Rows are points. The last column is the point's height on a tilted bowl or saddle (a function of degree 2), plus a little noise. Along how many of its main directions does it bend up, bend down or stay straight?
In the rows, 128 means zero.

Points (17 x 4):
[[174  61 164 135]
 [205 119 126  97]
 [101  70 143 144]
 [183 142 127 102]
 [124 116  63  97]
 [ 95 108 140 157]
 [145 177 116 128]
 [193  74  46  89]
 [ 93 128 118 151]
 [113 107 129 153]
 [151  77 102 131]
 [118  33 154 139]
 [180 182 148  20]
 [128  92 169 152]
 [127 115 160 147]
 [106  78  73  46]
 [ 63 106 107  98]]
Directions: 0 up, 1 down, 2 straight

Points:
[[109  96 127 112  97]
 [ 99  92 181 128  63]
 [108 177 126  52  63]
 [ 77  94 155 182 126]
 [ 44  75 153  61 125]
 [182 149 100 219  85]
 [ 87  43 109  77 160]
 [147 196 134  97  98]
 [181  97 122  67 109]
 [145 144 111 132  90]
 [104 135 139 110  86]
 [133  64 149  97  78]
 [132 123 127 125  86]
 [145 143 112 178  96]
 [ 80  20 118 161 150]
 [104  71 171 143  68]
 [131 151 144 158  97]
 [147  60  86 105 103]
 [175 122 135 159  65]
 [ 72  69 156  97 111]
 [ 62 152 193 153 100]
 [156 110 150  98  72]
 [111 164 130 182 127]
 [206 114  92 119  82]]
Directions: 2 up, 2 down, 0 straight

Points:
[[139  91  98  87 102]
 [100  18  51 124  53]
 [113 171 142 157 159]
 [106 123 136  92 115]
 [ 92 128 114  92 108]
 [121  66 101  65 136]
 [198 145  76 155 158]
 [115  99 167 162 159]
 [204 151 148  71  72]
 [176 129 170 174 197]
 [165 139 108 121 122]
 [135 168 133 115 149]
 [162 100 222 127 114]
 [110 141 201 122 126]
 [156 170   7 131  98]
 [ 76 178 170 178 168]
 [ 89  46  97 117  96]
 [192 142 127 148 160]
 [ 91 108 172 129 129]
 [126 161 121 112 136]
 [120  78  55 139  13]
 [177 118 134 141 133]
 [173 113 190 101  76]
 [105 127 156 154 130]
 [104 134 108  95 105]]
Directions: 2 up, 1 down, 1 straight

Points (49 x 7):
[[133 129 134 121 102 137 152]
 [142  70 168 123 137 197 191]
 [140 135 109 102 147 158 140]
 [122 124 107 179 198 137 142]
 [102 153 149  10 172 130 171]
 [151 147  26  72 128  80 146]
 [179 107 113 110 163  88 114]
 [124  51 153 106 188 116 159]
 [ 73 160 179  90 148 148 216]
 [104 123 123 189  78 140 135]
 [115 147 117 128 191 150 142]
 [101 152 111  13  93  60 161]
 [177 170 102 126 186 206 106]
 [ 91 163 172 187 102  92 161]
 [150  82 183 143  96 168 174]
 [ 91 127  78 112 142 174 157]
 [ 73 202  81 107 110 125 163]
 [127 101 100 218  88 122 147]
 [132 122 156 148 218 152 147]
 [126 138 152 153  83 151 152]
 [126 142 156  97  96 124 157]
 [163 187  87 120 135 110 114]
 [144 164 115 178  94 134 139]
 [ 97 190 141 105 114 136 171]
 [ 86 240 134 122 137 174 194]
 [165 146 151 124 137 184 171]
 [130 126 177 177 138 172 179]
 [149 152 148 113 128 191 183]
 [116 103  91 147 188 128 148]
 [120 135 191 180 120 152 175]
 [110  64 120 170 128 118 162]
 [147 148 167 138 127  73 150]
 [157 175 105 174 172 183 121]
 [136 153 140 207 159 113 150]
 [ 61  36  84  59 158 119 195]
 [107  96 108  18  32 147 161]
 [133 172  98 116 139 133 134]
 [150 151 108 177 122 111 138]
 [107 109 141  95 174 176 170]
 [104 112 191 166  52 155 130]
 [157 152 172  84 119  79 147]
 [132 184 157  74 176  71 153]
 [191  96 106 116 216 213  85]
 [107 111 123 100 118 148 160]
 [174 132  97 108  74 106 146]
 [168 181 207 149  96 131 180]
 [131 109 207 169 154 232 249]
 [129 129 207 126 187  75 190]
 [173  78 172 154  68 120 143]]
Directions: 2 up, 1 down, 3 straight

Points:
[[ 84 164  95  50  89 153 142]
 [114 115 129 130 122 121 155]
 [139 138 118  62 129 205  85]
 [140 157 155 118 107  72 152]
 [119 109 119 177 149  83 132]
 [ 93 139 163 118 125 108 159]
 [185 141 134  29 121 119  97]
 [201  15 116  50  66 145  47]
 [183 155  79 122 118 104 152]
 [149 118 121 149 135  37 112]
 [157 193  74 176  90 121 128]
 [111 143 122 123 139 169 140]
 [ 76  77 128 118 152  98 120]
 [115  46 117 125 146  51  79]
 [123  81 119  83  81 130 152]
 [113 102 124 175 185  38  91]
 [ 98 145 100 139 137 121 142]
 [ 89  93 158 130  71 129 115]
 [ 63 100 141 162 113  90 103]
 [115 125 101 181 142 117 148]
 [117 139  67 105   8 123 231]
 [ 83  42 113 157 127  93  79]
 [188 138 113 158 101 166 177]
 [130 171 170  55 152 152 126]
 [171 108 145 114 117 157 146]
 [111  59  89  87  74 163 152]
 [ 87 190  67 167 233 119  51]
 [187 103 139 181 119  82 135]
 [156  99 111 122 148 119 160]
 [ 77 115 204  65  99  97 190]
 [159 145 183  46 188 163 117]
 [ 97  93 130 156 113  86 124]
 [147 156 151  70 230 139 140]
 [136 149  76 113 154 159 147]
 [115 120  55 144 150 150 163]
 [137 172 150 163 150 141 154]
 [ 97 170 216 180  80 179  19]
 [ 95 176  86 144 122 167 115]]
Directions: 2 up, 4 down, 0 straight

Points, 62 rows:
[[113  97 113 169 119  96 132 117 136]
 [108 169 118  75 132 197 177  75 141]
 [134 154 113  49 104 125 209  55 174]
 [167 163 138  77 135 110  57 130 125]
 [105 140  89  59 102 189  66 113 182]
 [106 184 166 146 103 145 123 182 142]
 [117 169 119 124 126 195  86  95  99]
 [151 113 183 188 181 110 141 166 189]
 [164 135  71 100 125  91 117 112 151]
 [176 179 129  93 128 129 146  93 117]
 [167 163 197 185 186 123 120 150 147]
 [150  95 119 152 172 193 164 167 142]
 [136 100 153 180 189 133 100 110 156]
 [111 121  95 130 121 104 147 149 157]
 [130 129 177 103 148 145  90 128 135]
 [ 77 173  92 158 174 113 128 190 182]
 [101 152 130 203 140 193  94 145  79]
 [108  78 205 146  86  90 152 132 111]
 [ 53 125 148 152 146 120 115  91 151]
 [136 163 151 181  69 165 122 129 111]
 [141 111 159 116 196 174 199 143 123]
 [191  74  84  96  88  77 146  37 111]
 [143 135 115 117 130  93  49 226 187]
 [129 178 125 107 126 165 119 154 105]
 [134 126 129  48 127 112 125 110 144]
 [108 145 189 160 226 110 115 109 152]
 [112 138 137 105 124 154 124 129 129]
 [120 171 123 118 170 200 138 157  38]
 [143 198 114 121 153 168 121 126  59]
 [133  90 206  95 169 162 140 120 191]
 [ 83 149 161  95 112 101 146 198 185]
 [134  76  83  77 152 152 147  53 205]
 [ 72 141 105 103 131 140 189 118 159]
 [147 120 112 164 125 131  77 157 144]
 [150 156 178 151 146 163  94 133  95]
 [154 179 101 119 130 156 129 122 102]
 [119  96 113  93 101  86  75 130 112]
 [153 179 131 192 106 152  69 105 101]
 [170 116  74 194 167 159 154 145 174]
 [175 146 102 138 125  62 159  34 154]
 [121 131 159 158 110  80 186  82 123]
 [185 179 129  88  98 112 123 150 110]
 [136 126  70 229 191 235 133 132  51]
 [167 120 104 120 137 141 187  82 143]
 [105 108 146 133 177  82 143 184 193]
 [125 106 126 178 153  70 112  83 170]
 [166 108 119 125 132 114 120 173 158]
 [166 155  82 146 106 156 145 136 135]
 [134 128 148 145  86 159 107  55 145]
 [ 41 164 162 140 147 129  77 153 145]
 [168 153 114 118 220  50 112  76 239]
 [166 141 107 159  71  60 104 164  99]
 [ 76 108 114  79 160 119 240 138 173]
 [156 126  93 117 143 109 125 145 153]
 [ 75 117 132  85 156 164  81  75 153]
 [148 249 208 155 144 140  96 100 105]
 [140 107 131  87 157 187 129 131 140]
 [181 161  88 107  94 192 120 122 135]
 [117 146  95 118 194 165 157 144  81]
 [156 153 157  96 100 127 109  79 137]
 [ 79 134  98 162  67  71  74 188 175]
 [197 129 187  72 168 121 111  99 201]]
Directions: 4 up, 1 down, 3 straight
